Every row gives one point. The last column is the point's height on a tilted bowl or saddle (a function of degree 2), plus a little noise. Along how many of its main directions does it bend up, bend down or stay straight?

Points (17 x 4):
[[ -7.9  18.2 -21.8   8.9]
 [ 14.7   9.5   0.4   3.4]
 [-20.6   0.5 -17.0   3.9]
 [ 21.3  17.8  34.9 -21.9]
 [ 14.6 -10.9  -8.4   6.0]
 [-10.3   8.3  27.0  -3.9]
 [  8.5  -8.7  -3.7   4.3]
 [  3.4  -4.9  -0.6   3.0]
 [  9.5   0.8  14.2   0.8]
 [-22.1   8.3   6.6   7.6]
 [ -5.6  14.2 -19.7   7.2]
 [-19.9 -28.4 -18.2 -11.2]
 [ 39.8  -3.2  15.1  13.7]
 [ 12.6   6.1 -11.8   6.2]
 [-10.6  -9.4  13.2   3.9]
 [ 20.5  51.1  44.4 -65.0]
 [  6.8  -7.5  -8.9   3.2]]
Directions: 2 up, 1 down, 0 straight

Points (22 x 5):
[[ -6.2  -2.2 -14.3  16.0   3.0]
 [-15.6  50.0 -11.1 -11.5 -46.9]
 [  6.0   6.2  12.8 -19.2  14.4]
 [-11.5  -9.2  23.6 -18.8 -12.7]
 [ -2.9  -8.3 -31.2  -6.3   5.6]
 [ 12.9 -27.5  -9.5  19.9 -23.3]
 [ 17.4  -2.1   1.2  13.7   4.5]
 [-12.4   8.5 -11.2  26.0 -12.5]
 [-26.1  -3.6  13.1  29.2 -40.3]
 [-17.9   2.3  11.8  -5.8  -4.1]
 [ 36.5  10.8   0.0 -21.0   7.5]
 [  2.2  30.1  55.2  -9.0  -5.2]
 [ -5.6 -20.0 -21.2 -18.8  -5.6]
 [ 22.4 -11.7  -9.7   7.7  -3.7]
 [-19.3   2.8 -20.1 -34.0 -16.5]
 [ 25.7   7.1  -7.7  -5.6  11.4]
 [  6.7   7.5 -12.4 -12.2  12.5]
 [ 14.2  11.1   6.8  -0.3  17.9]
 [-15.4  -6.1 -14.4  24.7  -8.7]
 [-12.3 -20.4  11.6   7.9 -15.6]
 [ 29.4 -17.6 -25.7  15.7 -25.8]
 [ 26.6  -2.8  -4.2  15.7  -1.2]]
Directions: 0 up, 3 down, 1 straight

Points (26 x 5):
[[-18.0  11.2   2.9  -5.0  -2.6]
 [-23.0   6.1 -26.4 -21.9 -11.1]
 [ -1.2 -13.7  25.6  25.7 -32.1]
 [ 54.5 -12.5   1.5 -10.6  -9.6]
 [-19.2 -27.7   3.7 -40.6 -13.8]
 [ -7.8 -34.2  -0.4  -6.3   8.1]
 [  2.1   2.1  21.4 -15.6 -17.7]
 [-21.1  -3.7   0.7  15.7 -14.0]
 [ -6.2   3.3  36.2   8.3 -24.8]
 [ -4.3 -23.0   7.9 -28.9  -8.3]
 [ 17.0  16.0  -6.3   7.3 -16.8]
 [ 11.7 -15.2 -33.0  -8.3  -9.4]
 [ 10.0 -10.0 -22.3 -11.5  -7.8]
 [  5.2 -26.1 -13.8  -3.8  10.0]
 [  2.7 -10.1  -3.3 -20.1  -4.7]
 [ 15.0  15.7  -8.1  -5.5 -18.3]
 [-21.5 -10.2  -7.5 -32.2  -9.3]
 [ -1.4 -13.8   2.4 -24.6  -6.9]
 [ 18.7   5.2 -14.7 -13.1 -21.9]
 [ -3.0  -7.6  -0.4   3.5  -5.7]
 [-30.2  -8.3  25.3  -8.5 -35.0]
 [ 12.4  -9.3   5.1  -8.4  -4.6]
 [-13.3 -16.0 -11.0  -9.3   1.5]
 [ 23.9  -2.1   9.0 -16.1 -13.0]
 [  0.2  60.5  24.1   3.7  49.6]
 [ 19.7 -16.7  15.7 -23.2 -10.6]]
Directions: 1 up, 2 down, 1 straight

Points (26 x 5):
[[ 17.1  -7.0  19.7 -19.9  -8.4]
 [-14.4   1.5  11.1  -9.4   9.9]
 [ 17.1   1.0   6.8 -17.9   0.7]
 [-21.7  27.6 -18.7   0.5 -11.0]
 [-19.7  10.4  -8.9 -18.2  10.9]
 [ -5.2  17.1   4.4  19.3  17.3]
 [-34.6  -0.7  -8.3   7.1  -3.4]
 [ 15.3  -5.7  -7.0 -38.5  13.2]
 [ 14.2 -15.5 -16.7  44.9 -20.6]
 [-13.9   0.0 -20.5 -11.9  11.8]
 [ 12.0  21.4 -25.5 -15.9  20.2]
 [-14.9  -5.5 -20.8  -1.4   1.1]
 [ -5.6 -38.0  -0.1 -14.0   8.1]
 [ -6.6  -5.4  18.5  -6.4  11.0]
 [ 28.4 -25.5 -20.3  19.3 -30.7]
 [-10.7  19.7  -2.1  -0.7   3.5]
 [ 21.5  -6.8 -15.1 -14.0   5.0]
 [ -6.8  -5.2 -16.3 -16.6  15.5]
 [ 31.0  -3.9 -13.5   4.5   3.0]
 [ -6.2  -1.4  18.0  -7.7   9.8]
 [-39.4  -4.5  46.6   2.7  42.9]
 [ -0.7  11.3  27.7  -6.6   9.5]
 [ -4.9  17.6   9.9   2.3  11.2]
 [-33.0 -33.0 -13.3 -23.5  51.8]
 [  3.2  18.3  15.5 -22.9  -3.8]
 [ 13.7  -6.9  35.9  -3.2   9.3]]
Directions: 2 up, 2 down, 0 straight

Points (42 x 7):
[[ 24.2   8.8   5.1 -34.9  -6.7 -17.1  12.7]
 [ 26.9  -4.0  13.5  -1.5 -22.0  -5.5  -0.5]
 [  9.6   1.6   0.9 -19.3  -0.3  -1.5   0.7]
 [ 10.6  -9.2  -2.1 -16.3 -11.4   5.5  -1.5]
 [  4.8   2.2   9.4 -14.4 -20.8  -1.5   1.9]
 [ 12.9   2.9  -8.7 -11.8  -5.8 -20.1   1.3]
 [-13.4   0.0  -4.6 -23.9  32.5  -0.8  25.5]
 [-12.8  -9.5  14.4  37.0   7.2  -7.5  16.0]
 [-23.1 -52.0 -11.1  11.1   2.4   8.6  27.8]
 [  4.7 -34.6   0.0 -17.6   7.5   3.9   6.0]
 [-21.2  24.6   4.9  -9.2 -25.1  -1.2  23.6]
 [ 27.9  -4.7   6.7  19.8  15.6 -26.1   5.9]
 [  7.0   0.9 -12.0 -36.3 -24.0   7.0  17.0]
 [ -4.8  13.8  -7.1 -23.2  -9.8  34.8  24.5]
 [ 34.1 -26.6   2.5  -3.6  -4.0 -42.4  10.0]
 [  0.5 -11.3  -1.8  -1.3  -3.5 -34.8   5.0]
 [  0.3 -19.8 -14.6  36.2  -9.5  -8.1   9.6]
 [  2.3 -45.4 -29.3   7.6  28.0 -24.6  29.2]
 [-52.9  -1.6  -7.7 -17.3  16.7  -2.7  44.9]
 [ 13.4 -11.5 -19.3  18.8  30.6   2.4  15.0]
 [ 24.5   6.7  -2.1  12.8  -3.9  -2.8   0.4]
 [ 19.7 -24.8 -50.7  33.1 -18.0 -29.9  34.8]
 [  6.0  20.4   7.2  44.4  19.1 -25.5  28.4]
 [  3.6  -4.6   8.3 -15.0  31.4  18.0  19.0]
 [  6.0 -36.9  22.6   2.1   4.9  -7.6   8.8]
 [  2.5  16.2  -2.6  12.1 -12.1 -24.1   7.2]
 [ -5.5  -3.7  28.0  11.2  -7.4 -22.1   7.5]
 [ 18.8 -24.7   8.6  12.2  11.9  16.4   7.5]
 [-29.0   7.9  -7.8  -0.9 -21.3 -15.1  20.2]
 [-11.4 -26.8   8.1  -5.1 -24.0  -1.4   9.1]
 [ 20.5  15.4 -12.7   9.3  -0.4 -21.1   6.9]
 [ 10.9  10.9   9.2   7.8 -23.4 -10.6   2.8]
 [-21.0  19.0  -4.3  25.8  18.9  17.4  29.3]
 [ -6.2  -0.7   5.5  -2.4   7.6 -12.9   1.9]
 [ 33.6  -5.2  -5.5  -6.7  11.6 -35.9   9.4]
 [-12.7  -2.7  -7.5  -6.3  -1.1 -25.1   7.7]
 [ -1.9   6.8  -2.9 -14.4 -48.8  38.4  40.6]
 [ -6.3  24.1 -15.4   1.7 -26.5  -1.7  18.6]
 [  0.0  -0.3 -19.2 -10.1  -5.2 -20.2   5.5]
 [-17.5 -14.6  -7.4   6.0 -10.8  -8.3   4.8]
 [ -6.6  12.2  -7.2  19.4  21.7   3.6  14.9]
 [ -1.0  10.9  14.1  10.4  25.3 -12.9  13.2]]
Directions: 6 up, 0 down, 0 straight

Points (39 x 7):
[[  9.8 -10.2  18.4  16.0 -10.0   2.4  11.3]
 [ -1.1   2.5  -7.0  -6.3 -10.0  23.4  11.6]
 [ 11.7  -7.0  18.5  25.3   0.1  -8.0  11.2]
 [  4.1  30.6   6.2 -24.1  18.7   4.4  16.0]
 [-34.8  -2.1 -28.7  26.8  14.5   1.7  20.6]
 [  0.9  31.8 -21.1  12.8  -5.2   1.5   8.2]
 [  4.3   9.1 -19.7  12.3  -2.3 -18.9   3.1]
 [ 28.3  -3.6  -0.9 -35.5 -33.5  17.2  35.8]
 [-12.1  21.3  14.7 -28.5  24.4  19.4  22.3]
 [-28.1  -6.5 -12.7 -19.3  -0.1 -13.1  11.5]
 [ 16.4   1.2  -4.2 -32.5   8.9  -3.0  16.2]
 [ 24.8  46.4 -14.8   8.1  -4.5   4.4  18.6]
 [ 33.2 -27.7 -10.7   0.6  12.7 -26.6  24.1]
 [ 15.4   0.2  20.4 -15.9 -34.3 -22.2  19.6]
 [  5.1 -11.0  -4.3  11.4  19.7 -31.1  12.5]
 [  5.2   0.0  31.1  21.1  10.5  -0.6  17.1]
 [ 17.4   8.1   1.7  26.3 -25.4 -30.7  10.0]
 [ 25.3  -5.9  -5.4 -11.8  -6.0  35.2  27.2]
 [  4.8   8.0  -6.3 -19.3  -5.6  15.1  10.6]
 [-11.6   8.8  -3.6  38.6  -3.7  27.9  21.9]
 [ -7.9  -2.9 -10.8 -11.9 -31.2  24.4  20.1]
 [  5.9   2.7  18.0 -17.4  32.5   6.3  21.8]
 [ 11.0  21.1 -18.5 -38.0  -7.5  -2.1  18.2]
 [-17.5 -12.4 -11.8  -1.3   7.8 -42.7  16.2]
 [ -0.1   0.8   0.8   2.9 -20.1  19.4  11.1]
 [  2.3  -1.3  -8.0  -7.8   8.7  10.0   7.4]
 [  0.9   0.5  42.7  12.1 -15.3  -1.8  18.4]
 [ 16.6 -22.5  -7.3   5.2  28.9  -5.5  18.6]
 [-28.0   8.2   1.1  -5.8 -25.7  12.9  12.3]
 [ 29.7  27.1  -0.9   9.9  24.2 -26.1  18.1]
 [ -9.3  20.8 -27.2 -27.3   8.9 -26.9  14.4]
 [ -8.1 -42.8 -18.5  21.5  -9.2  29.0  34.7]
 [ -0.4  -7.4  -0.7  16.7  -5.3  -5.0   4.3]
 [-32.8   0.4  20.8  -5.0  -5.6  11.2  13.8]
 [ -1.3  17.2   5.9   4.5 -19.9   6.6   6.4]
 [-11.6 -25.9 -11.1 -20.8   8.1 -19.9  17.7]
 [ 16.6   8.7  -9.9  20.9  38.9 -11.7  17.9]
 [ 35.9 -13.2  22.1   8.5  14.4 -19.4  26.2]
 [ -5.0  -9.3   1.6  11.6   2.1   1.4   5.9]]
Directions: 6 up, 0 down, 0 straight

Points (47 x 7):
[[-14.8 -18.3  -3.9 -20.1   3.4  -8.0   4.6]
 [ -9.3  46.9  15.8 -15.2  -3.4 -17.1   7.9]
 [ 10.1   4.4 -12.1   3.1   2.5  -5.3   0.7]
 [-12.9   2.6  -8.4 -11.3 -11.4  10.4   2.9]
 [-12.3 -14.9   8.1 -18.3  13.8  -6.4   6.4]
 [-11.8  40.8  -9.2   1.6   8.2 -19.3   8.2]
 [-33.1   0.5   3.7   3.2 -12.7 -22.1  11.6]
 [-13.9  -9.3  -0.9 -43.6   7.5 -15.2   9.1]
 [ 15.7  -6.7   1.5 -15.3 -28.3   1.9   0.0]
 [-15.4 -12.7  11.1 -11.0   1.8 -20.1   6.1]
 [  5.3 -15.3   8.2 -25.4  -2.3  -6.9  -0.7]
 [ 12.4 -11.3  45.1 -32.1   8.5 -20.3  -6.9]
 [ -2.0 -23.5 -12.3   3.1   7.6   8.6  15.0]
 [ -1.2 -16.6  46.2  31.3 -18.4  34.0  36.1]
 [ -6.2 -18.2  21.0  26.1  -9.6 -29.4  17.1]
 [  9.2  -9.0  15.7  -2.6  37.4  43.0  49.4]
 [ -4.0 -17.2  -7.2  19.3  -5.4  10.7  17.9]
 [-11.0  32.4   0.4  22.0 -18.4  -0.7   4.3]
 [  9.9 -33.8 -11.9   0.5   1.1 -14.5  21.3]
 [-18.6  -9.9  17.4  14.8 -30.8   4.2  22.3]
 [ 12.3 -13.7  11.9 -28.8 -22.2  20.5  17.0]
 [  7.4 -26.7 -27.2  -2.8  27.0  10.7  32.4]
 [ -7.2 -29.4 -21.3   4.1 -32.7   2.0  41.1]
 [  0.5  41.8  10.0  21.6 -17.2  32.3   9.2]
 [  5.1 -21.7  -1.9  16.6 -21.2  -0.2  22.0]
 [-21.1  -5.0 -26.9  24.9 -28.1  -1.0  30.8]
 [-13.0  36.8   7.6 -17.1 -18.6  -8.9  10.9]
 [-35.3  -4.3 -13.5  -2.0   5.4   2.0 -15.0]
 [ -6.1 -11.8  24.3 -12.6  25.6  -9.2  13.2]
 [ 29.6 -23.1   1.4 -12.9   6.8  -3.3   1.1]
 [ -7.4  -4.6  19.0 -28.6  16.2 -30.0  10.3]
 [ 14.0   1.0  16.3  -4.0  -7.1 -16.1 -19.6]
 [-21.3 -26.5  11.5  18.7   0.3  -2.4  17.2]
 [ -2.4 -24.0   4.5 -25.0   5.0  15.2  18.1]
 [-14.5   4.0   7.4   4.1  -8.2   6.8  -2.1]
 [-18.2  20.4  -2.1  12.2 -23.8  24.9  10.8]
 [-12.7  36.2 -17.7   6.7   2.6  -2.4   3.1]
 [ 13.3 -14.3  25.7  18.6  -8.9 -35.1  -8.9]
 [ 17.1  38.0 -19.7   3.4 -20.3   0.0  16.9]
 [ 16.9  31.6  14.8   3.5 -24.3  11.3 -10.1]
 [  0.1   3.4 -16.3  47.6   8.7 -13.1  27.2]
 [ 10.9   5.1 -12.7  -8.4 -24.5  25.3  22.2]
 [-14.4  -5.7  22.0  10.2 -15.6  14.2   9.6]
 [-22.6  -4.3   8.1 -16.4  -3.0  -8.4   4.4]
 [ 25.9  25.8  20.6  19.7  -7.1  11.2 -22.8]
 [-14.8 -17.0 -16.3 -16.5 -19.4 -17.3  13.4]
 [ -8.8  -1.0 -22.9 -10.9   3.3   0.7   0.3]]
Directions: 4 up, 1 down, 1 straight
